Each point is reached from the start by the listed moves, each made once or not at all, plus a little noise. Is the number of moves made odd or even? Then give how often each move was made.

Moves:
(1): 0.016 -0.032 0.033 -0.002
(2): 0.021 0.043 -0.023 -0.031
Start: 0.002 0.012 0.016 0.012
Points:
0.023 -0.019 0.050 0.014 -> odd (1, 0)
0.039 0.020 0.023 -0.020 -> even (1, 1)
0.021 0.055 -0.009 -0.018 -> odd (0, 1)

Moves:
(1): 0.032 -0.010 0.006 0.002 -0.007 -0.010 -0.023 -0.035
(2): -0.005 0.030 -0.005 -0.018 0.033 -0.032 -0.004 -0.004
(3): -0.005 0.015 0.016 -0.023 -0.011 -0.021 0.021 -0.003
(4): -0.002 -0.007 0.005 0.034 0.002 -0.023 -0.017 -0.022
(5): -0.006 0.003 0.035 -0.026 0.023 -0.018 -0.011 -0.005
(6): 0.012 0.032 -0.005 0.019 0.008 -0.012 0.001 0.049
(7): 0.006 -0.009 -0.013 0.008 0.009 -0.019 0.001 0.020
(8): -0.004 0.003 -0.013 0.007 -0.012 -0.010 -0.021 0.013
Start: -0.009 -0.016 -0.014 -0.006 -0.031 -0.019 0.018 0.015
Points:
-0.026 -0.002 0.031 -0.014 -0.030 -0.089 -0.012 -0.002 -> even (0, 0, 1, 1, 1, 0, 0, 1)
0.033 0.022 -0.038 0.044 0.003 -0.126 -0.046 0.033 -> even (1, 1, 0, 1, 0, 1, 1, 1)
-0.020 0.020 0.004 -0.013 -0.009 -0.095 0.019 -0.013 -> odd (0, 1, 1, 1, 0, 0, 0, 0)

Moves:
(1): -0.005 0.003 -0.004 -0.010 -0.006 -0.005 0.007 0.000 -0.011 0.001 0.030 -0.001 0.000 -0.009 -0.004 0.016 0.007
(2): 0.003 0.044 0.001 -0.025 0.018 -0.001 0.000 0.000 -0.017 0.025 0.007 0.004 -0.031 0.015 0.015 0.017 -0.014
(3): 0.008 0.000 0.019 -0.014 -0.010 0.022 -0.023 0.025 0.000 0.007 0.015 0.011 -0.017 0.008 -0.003 0.000 -0.013
(4): 0.003 -0.002 0.017 0.019 0.005 0.010 0.018 -0.013 -0.005 -0.002 -0.012 -0.002 -0.012 -0.001 -0.020 0.003 -0.013
(5): 0.014 0.006 -0.026 0.009 0.006 0.004 -0.008 -0.017 0.001 0.007 -0.004 0.029 0.014 -0.005 -0.005 -0.008 -0.016
(6): 0.000 0.022 -0.020 -0.021 0.006 0.031 0.013 -0.019 0.011 -0.018 -0.021 0.025 -0.012 0.004 -0.014 -0.013 0.000
(7): -0.014 -0.015 -0.006 -0.014 -0.003 0.002 0.021 0.001 -0.016 0.008 -0.018 0.000 -0.015 0.022 -0.009 -0.011 -0.001
(8): -0.022 0.003 0.001 0.016 -0.006 0.006 0.010 0.024 -0.002 0.001 -0.052 -0.010 -0.023 0.022 -0.029 0.022 0.004
(9): 0.007 -0.018 -0.006 -0.019 0.011 0.001 0.003 0.020 0.005 -0.002 -0.008 -0.028 0.003 0.007 -0.009 0.001 -0.013
(10): -0.019 -0.006 -0.020 -0.007 -0.027 0.018 -0.013 -0.024 0.021 -0.006 0.006 0.003 0.000 0.004 0.018 0.003 -0.008
(11): -0.003 -0.001 -0.022 0.006 -0.011 -0.025 0.023 -0.014 0.012 -0.006 0.008 0.013 0.010 0.014 0.001 -0.029 -0.007
(12): 0.018 -0.007 -0.012 0.000 -0.006 -0.006 -0.012 -0.004 0.013 0.004 -0.007 0.001 -0.029 0.016 -0.003 0.017 0.026
(13): -0.011 -0.020 0.014 -0.004 -0.020 -0.008 0.012 -0.014 0.010 -0.004 -0.011 0.008 0.007 -0.006 0.000 -0.002 0.001
(14): 0.015 -0.005 0.016 -0.013 -0.011 0.002 0.000 0.000 -0.016 -0.006 -0.004 -0.008 0.015 0.020 0.000 0.001 -0.006
Start: 0.031 -0.018 0.000 -0.005 -0.010 0.003 -0.005 -0.004 0.016 0.000 -0.001 -0.027 -0.004 0.015 0.022 -0.019 0.000
Points:
0.048 0.006 -0.011 0.001 -0.030 0.054 0.030 -0.021 0.018 -0.014 -0.074 0.032 -0.026 0.077 -0.048 -0.049 -0.053 -> odd (0, 0, 1, 1, 1, 1, 0, 1, 0, 0, 1, 0, 0, 1)
0.035 -0.055 -0.037 -0.051 -0.034 0.030 -0.001 -0.024 0.012 0.003 -0.030 -0.031 0.016 0.063 0.019 -0.030 -0.042 -> odd (0, 0, 0, 0, 1, 0, 1, 0, 1, 1, 0, 0, 0, 1)
0.020 -0.033 -0.025 -0.059 -0.050 0.025 0.035 -0.033 -0.001 0.027 -0.076 -0.034 -0.071 0.103 -0.023 0.043 -0.032 -> odd (1, 1, 0, 1, 1, 0, 1, 1, 1, 1, 0, 1, 1, 1)
0.074 -0.018 -0.038 -0.044 -0.037 0.039 0.034 -0.048 0.008 -0.003 -0.016 0.041 -0.047 0.081 -0.033 -0.039 -0.026 -> odd (1, 0, 1, 1, 1, 1, 1, 0, 0, 0, 1, 1, 0, 1)
0.050 -0.022 -0.063 -0.047 -0.067 0.055 0.023 -0.071 0.023 -0.014 -0.009 0.046 -0.048 0.091 -0.017 -0.040 -0.029 -> even (1, 0, 1, 1, 1, 1, 1, 0, 0, 1, 1, 1, 0, 1)
0.041 -0.012 -0.020 -0.050 -0.025 0.052 -0.007 0.001 0.027 0.000 -0.032 0.008 -0.075 0.058 -0.005 -0.025 0.010 -> even (0, 0, 1, 0, 0, 1, 1, 0, 0, 0, 0, 1, 0, 0)
0.020 -0.044 0.027 -0.054 -0.085 0.033 -0.024 -0.019 0.025 -0.009 0.036 -0.012 -0.001 0.032 0.031 0.000 -0.023 -> odd (1, 0, 1, 0, 0, 0, 0, 0, 0, 1, 0, 0, 1, 1)
0.022 -0.025 -0.037 -0.047 -0.040 0.073 -0.025 0.017 0.061 -0.013 -0.066 -0.025 -0.080 0.076 -0.021 0.010 -0.004 -> even (0, 0, 1, 0, 0, 1, 0, 1, 1, 1, 0, 1, 0, 0)
